Each row of a before or after table is a point. One or more steps were done to the points. Then noise was added and the rows were shuffled. The steps act on columns, c1 being the first. Name the steps. A step turns or swaps two columns, mirrors them in a line or flattens them onto one, adds a multiple of one to another, or multiplies or shifts one. Angles are multiples of 10 degrees, from the lower column toward the higher: turns from -170 to 170, lines from 10 to 170 but not 90. Use the fewest steps. Two steps may share a column if one is a turn and the other turns, adds or multiplies; they go together, in the order done. Otherwise the lowest column goes first.
In the rows, zero is written as 128.

Before, 13 rows:
[[123  55]
 [168 170]
 [ 93 140]
 [ 98 115]
 [152  86]
 [ 87  89]
 [163 150]
 [172  99]
 [138  96]
 [195 104]
 [114  74]
 [143  47]
 [123 149]]
After (13 x 2):
[[ 77 102]
 [125 106]
 [143 209]
 [178 151]
 [127 162]
 [120 177]
 [ 94 168]
 [ 88 119]
 [162 131]
 [159 194]
 [ 73 175]
 [156 105]
 [160 173]]
Steps: turn c1 and c2 by 160 degrees

Before, 9 rows:
[[147 175 132  87 165 123 188  89]
 [157 135 131 129 101 150 185  71]
 [167 121 103  85 134 111 138  66]
 [150 110 130  69 129 165 183 124]
 [197 125 144 118 182 141 175  99]
 [ 33  86 138 161 154 157  98 200]
 [155 114 173  94 126 100 180 102]
 [ 71  85  98 161 148 121 160 212]
 [131  95 121  94 184 125 189  27]]
After, 9 rows:
[[135  91 105  64 128 147 183 215]
 [203 119 135 113 129 163 129 152]
 [ 32  88 135 185 128 176 165  75]
 [150 171 127  75 130 138 179 148]
 [159 117 174  86 117 122 158 139]
 [ 68  81  97 184 134 141 200  64]
 [154 135 141 112 130 166 162 182]
 [166 118 103  66 132 133 107 172]
 [150 116 132  75 129 188 163 112]]
Steps: add -0.7 times c1 to c7; flatten c3 and c5 onto the line at 170 degrees; mirror c4 and c8 in the line at 10 degrees; shift c6 by 20

Before, 11 rows:
[[162 108  98  90 135 151 142 154 137 113  96 123]
 [142  98 115 173 128 122 142 147 100 111 168 112]
 [141  98 104  92 151 122 142 126 118 136 125 110]
 [108 105  96 126 123 126 145 143 120 119  98 110]
 [146  98 110 119 101 123 165 124 169 130 115 101]
 [143 114  92 106 115 136 111 118 109 112 118 105]
 [143 249 128 126 136 125 158  98 104 107  87 103]
 [120 114 186 104 147 176 134 129 246 120  87 138]
 [146 126 111 160 143 141 123 128 116 147 102 117]
 [142 100 142 109 107 128 130 145 104 136  98 114]
 [135 120 113 104 101 142 137 120 115 129  89 208]]
After, 11 rows:
[[153 101 113 125 135 116 138  94 140 168 114 163]
 [128  87 104 105 104 119 117 125 110 124 124 125]
 [136 159 111 121 108 128 141 100 113 132 123 134]
 [155 102  91 119 124 141 141 119 132 107 117 110]
 [ 53 104 186 118 207 103 172  87  75 129 122 128]
 [144  88  98 117 133 106 146  93  98 117 148 117]
 [122 123  96 108 125 113 122  96 150 117 137 116]
 [151 168 114  92 108 117 118 167 129 110 153 115]
 [146 147 127 246 102 101 114  92 123 103  93 107]
 [160 102 141 104 123 125 128  94 136 124 140 125]
 [134 114 111  99 178  95 112 116 114 116 123 119]]
Steps: turn c5 and c9 by -130 degrees; turn c1 and c9 by -50 degrees; mirror c2 and c4 in the line at 40 degrees; turn c6 and c7 by 110 degrees; mirror c8 and c11 in the line at 50 degrees; flatten c10 and c12 onto the line at 40 degrees

Before, 10 rows:
[[133 121 135 150 180 115 105 125 169 135 119 133 110 135 130 166 127 110
  110 135 155 101 127 123]
 [141 136 123 146 120 106 119 162 136 116 137 138 178 111 116 159 110  84
  109 148 160 104 110 140]
 [116 124 119 157 113 101 154  99 168 113 124 104 114 126 136 143 152 139
  148 115  91 101 113 144]
 [144 133 127  65 125 135 129 111 133 133 117 135 104 143  64 162 110  91
  108 151 164 150 123 141]
 [139 122  93 160 119 111 111 163 138 136 117 123 113 142 139 118 119 100
  146 154  67  94 116 139]
 [141 125 122 148 115 105 153 158 129 128 177 103 149 190 103 159 119  88
  138 140 102 195 112 145]
 [116 144 123 147 168 109 125 122 128 124 147 105 171 162 131 148 130 109
  106 145 156 249 118 103]
 [140 124 137 152 113 132 103 123 120  99 117 145 102 106 133 153 160  91
  113 141 151  91 121 108]
 [114 127  69 152 136 128 101 104 147 124 121 136 114 157  90 129 109 134
  111 144 146 126 161 109]
 [123 123 104 147 169 119 106 108 121 131 150  56 106 106 145 158 108 139
  116 133 158 118 174 141]]
After (10 x 24):
[[113 120 121 168 110  99 138  90 167 112  73 103 116 129 133 180 153 140
  145 116  88 101 116 145]
 [141 123  94 172 120 112 122 171 135 133  68 122 112 145 138 152 118 103
  141 152  68  92 113 138]
 [119 144 122 152 170 109 126 123 130 121  95 101 174 163 134 189 132 110
  104 145 156 253 119 102]
 [140 121 140 159 114 126 120 123 120  96  70 147 100 109 130 191 163  90
  113 144 153  89 117 105]
 [141 129 130  44 122 137 131 108 131 137  62 130 100 142  66 202 116  91
  107 150 163 144 120 140]
 [116 124  70 157 135 125 119  94 146 124  73 135 114 158  88 170 104 137
  113 147 145 125 162 108]
 [141 127 123 152 120 107 135 167 126 128 127 101 153 192 104 198 118  84
  136 144 101 194 112 147]
 [127 119 103 157 168 117 121  96 120 133 101  54 101 106 146 199 104 140
  116 135 160 123 174 143]
 [133 123 137 154 182 114 119 122 171 134  71 131 109 139 132 206 128 109
  112 131 153 100 124 125]
 [140 138 125 155 118 105 122 172 134 119  84 141 178 106 117 197 110  80
  110 150 158 103 112 141]]
Steps: multiply c4 by 1.3; multiply c7 by 0.4; multiply c8 by 1.3; shift c11 by -50; shift c16 by 40

Before (12 x 64):
[[147 168 145 150 174 119 120 133 139 100 134 135 117 104 137 132 115 119
  132 104 120 130 123 128  93 121 126 110 121 137 119 127 127 129 123 122
  137 101 132 161 138 119 125 137 123 123 104 158 146 129 116 110 146 138
  113 131 125 110 112 134 116 134 126 132]
 [ 85 186 148 133 118 107 137 130 118  95 127 152 115 140 136  85 107 173
  149 138 149 142 117 148 156 148 133 130 112 120 138 152 170 126 137 121
  149 106 124  91 105 106 159 116 117 125 138 109 147 132 120 114 114 103
  121 135 118 139 106 100 103 116 120 121]
 [115 134 139 115 148 109 127 126 129 121 163  49 118 136 112 132 111 111
  128 113 142 155  90 124 204 120 119 124 107 132 138 143  90 132 109 119
   77 161 118  90 134 115 147 121 115 160 116 159 140 146 118 138 103 112
  193 142 114 120 157 149 110 121 138 107]
 [163 139 135 145 122 104 142 106 132  96 149 122 123  89 111 120 106 128
  143 134 131 168 116 152 132 107 133  97 148 118 118 144 132 111 116 139
  123 103 127 134 114 172 133 130 161 113 112 146 148 138 114 116 120 144
  115 123 135 114 108 150 112 123  94 109]
 [ 92 185  95 151 120 130 148  84 134 106 135 105 120  87 139 119 111 121
  141 128 121 141 102  48  93 142 132 127 118 126 129 152 165 121 105 122
  139 143 135 128 178 113 113 150 117 140 111 125 141 129 128 125 241  71
  128 142 123 111 108 146 142 112 110 115]
 [157 120 139 113 118 105 142 132 131  96 108 134 130  84 126 144  97 110
  144  99 143 145 126 112 115 140 112 135 111 119 124 138 105 119 130 132
  148 125 113 109 109 120 106 110 112 124 150 143 140 146 126 117 137 145
  130 123 147 113 108 145 133 115 135 109]
 [105 154 111 136 117 125 143 125 124 135 109 114 126  96 139 147 129 222
  134 125 146 145 114  84  97 136 128 131 113 134 130 103  90 142 106 120
  126 103 127 161 158 110 117 122 115 161 108  77 114 132 133 110 103 109
  152 144 128 141 107 128 153   7 128 106]
 [131 131 151 147 129 191 131 124 116  99 102  98 141  93 130 149 124 136
  130 128 108 138  92 150  90 144 135 109 179 126 123 145  98 163 206 151
   93 113 138 144 105 158 189 118 114 132 103 148 130  99 126 133 129 144
  130 144 125 135 110 116 102 110 129 153]
 [163 139 136 128 145 197 144 109 121  96 123 148 148 159 141  99  98 122
  136 139 153 130 123 147 121  57 116 119 125 166 125 146 109 114 133 143
  144 122 136 138 157 108 104 133 105 196 113 141 113 142 175 120 128 122
  220 140 140 124 111 150 140 133 134 135]
 [148 123 148 153 127 117 147 132 117  99 105 111 121 100 100 107 126 120
  134 105 153 132 124  87 121 144 117 122 114 120 127 145 145 138 153 134
  135 122 118 110 116 146 132 132 132 118 125 150 156 143 198 105  86 150
  147 127 157 137 125 140 108  66 135 115]
 [147 135 152  54 139 109  65  94 136 102 113  77 124  91 141 140 105 146
  132 100 111 141 127 146 117 133 136 131 135 128 131 109  91 236 108 130
  143 190 139  94 122 145 110 138 139 130 111 137 133 138 125 111  87 114
  120 147 130 115 190 137 126 124 140 130]
 [151 151 142 152 122 116 117 132 132 158 113 143 134  84 127  77 104 126
  145 103 147 133 117 114  98 141 125 126 131 135 123  98  98 135 115 125
  108 103 106 111 182 147 156 115 152 130 169 103 151  87 117 139 120 138
  124  90 111 151 151 138 135 124 130 100]]
After:
[[163 138 135 128 145 197 144 108 122 100 123 147 149 159 139  98  99 122
  136 139 151 129 121 147 121  58 116 118 126 165 124 145 141 114 134 145
  144 121 136 138 159 109 102 132 106 196 114 140 112 143 176 120 128 121
  219 140 140 123 154 149 140 132 134 134]
 [131 131 151 148 130 189 131 124 117  97 101  98 142  91 131 148 123 134
  131 128 107 137  92 150  91 144 135 109 180 126 123 144 130 162 207 150
   93 112 137 144 105 156 188 119 112 133 104 147 129  98 126 133 130 144
  130 143 126 135 160 116 104 110 129 154]
 [115 134 140 114 149 109 126 126 128 143 165  50 118 137 112 133 112 113
  128 113 142 155  90 125 205 121 120 124 106 133 138 143 108 131 110 119
   77 161 118  89 133 114 147 122 116 160 115 159 141 145 118 138 105 114
  192 142 113 122 171 150 110 121 138 109]
 [157 119 140 112 117 106 142 132 130  95 107 135 131  85 125 144  98 110
  144  99 143 145 127 112 115 142 110 135 110 117 125 137 138 118 130 133
  147 126 113 107 109 120 105 109 112 124 150 144 141 146 127 116 137 145
  131 124 147 113 156 144 132 113 134 108]
 [148 167 144 151 172 120 120 133 138 106 132 136 117 104 136 132 116 119
  131 104 120 130 124 128  92 121 126 109 121 137 117 127 148 128 123 123
  138 100 131 161 138 120 123 138 123 123 105 158 148 128 116 112 146 138
  114 131 126 111 139 132 116 135 126 132]
 [ 86 188 149 132 118 107 136 131 118 111 127 153 115 140 135  85 106 173
  149 138 149 142 118 148 157 148 134 129 111 119 138 153 181 125 138 122
  148 104 123  90 106 106 159 116 115 125 137 110 147 130 122 113 113 102
  122 135 119 139 110  99 105 117 119 122]
 [165 138 135 144 122 104 142 107 133 102 149 121 122  89 112 121 107 127
  141 134 131 166 115 152 133 107 133  98 149 117 116 142 155 110 117 138
  123 102 126 135 114 172 131 130 160 113 112 147 149 137 113 116 119 143
  115 122 133 112 139 149 113 124  94 110]
 [150 151 141 152 122 116 116 132 132 148 112 142 135  84 127  77 103 127
  145 102 147 133 117 113  97 140 125 127 131 136 124  99  86 135 115 125
  109 103 105 111 182 145 158 114 153 130 169 103 152  87 117 139 119 137
  124  91 112 151 139 138 135 123 131 101]
 [147 121 148 154 127 115 147 131 117 124 104 112 121 101 101 108 125 120
  134 105 152 130 125  87 123 143 117 122 113 121 127 147 161 139 151 135
  136 122 117 110 115 146 132 132 130 119 125 151 157 143 198 105  83 150
  147 126 158 137 132 140 108  67 134 114]
 [148 134 154  52 139 109  66  93 135 171 113  77 124  91 141 140 107 146
  132 100 111 143 126 146 118 135 136 129 133 126 132 109 124 238 107 130
  141 192 138  95 124 146 109 138 138 130 111 138 133 138 124 113  87 114
  120 147 131 116 192 139 126 124 141 129]
 [ 90 184  96 151 119 128 148  83 133 114 139 105 121  87 139 119 110 121
  143 128 121 142 102  48  93 142 132 126 118 125 129 151 169 121 106 121
  139 141 136 128 180 113 114 150 116 139 111 124 141 129 128 125 239  72
  127 143 122 111 109 147 142 111 110 114]
 [105 154 112 136 117 125 143 126 126  99 108 112 126  99 140 147 130 223
  134 124 148 145 115  84  96 135 128 132 114 133 131 103  97 143 106 119
  126 102 126 163 158 111 117 121 117 161 108  78 115 131 132 110 104 109
  154 144 128 140 143 130 153   7 127 106]]
Steps: turn c10 and c33 by -50 degrees; turn c10 and c59 by -70 degrees
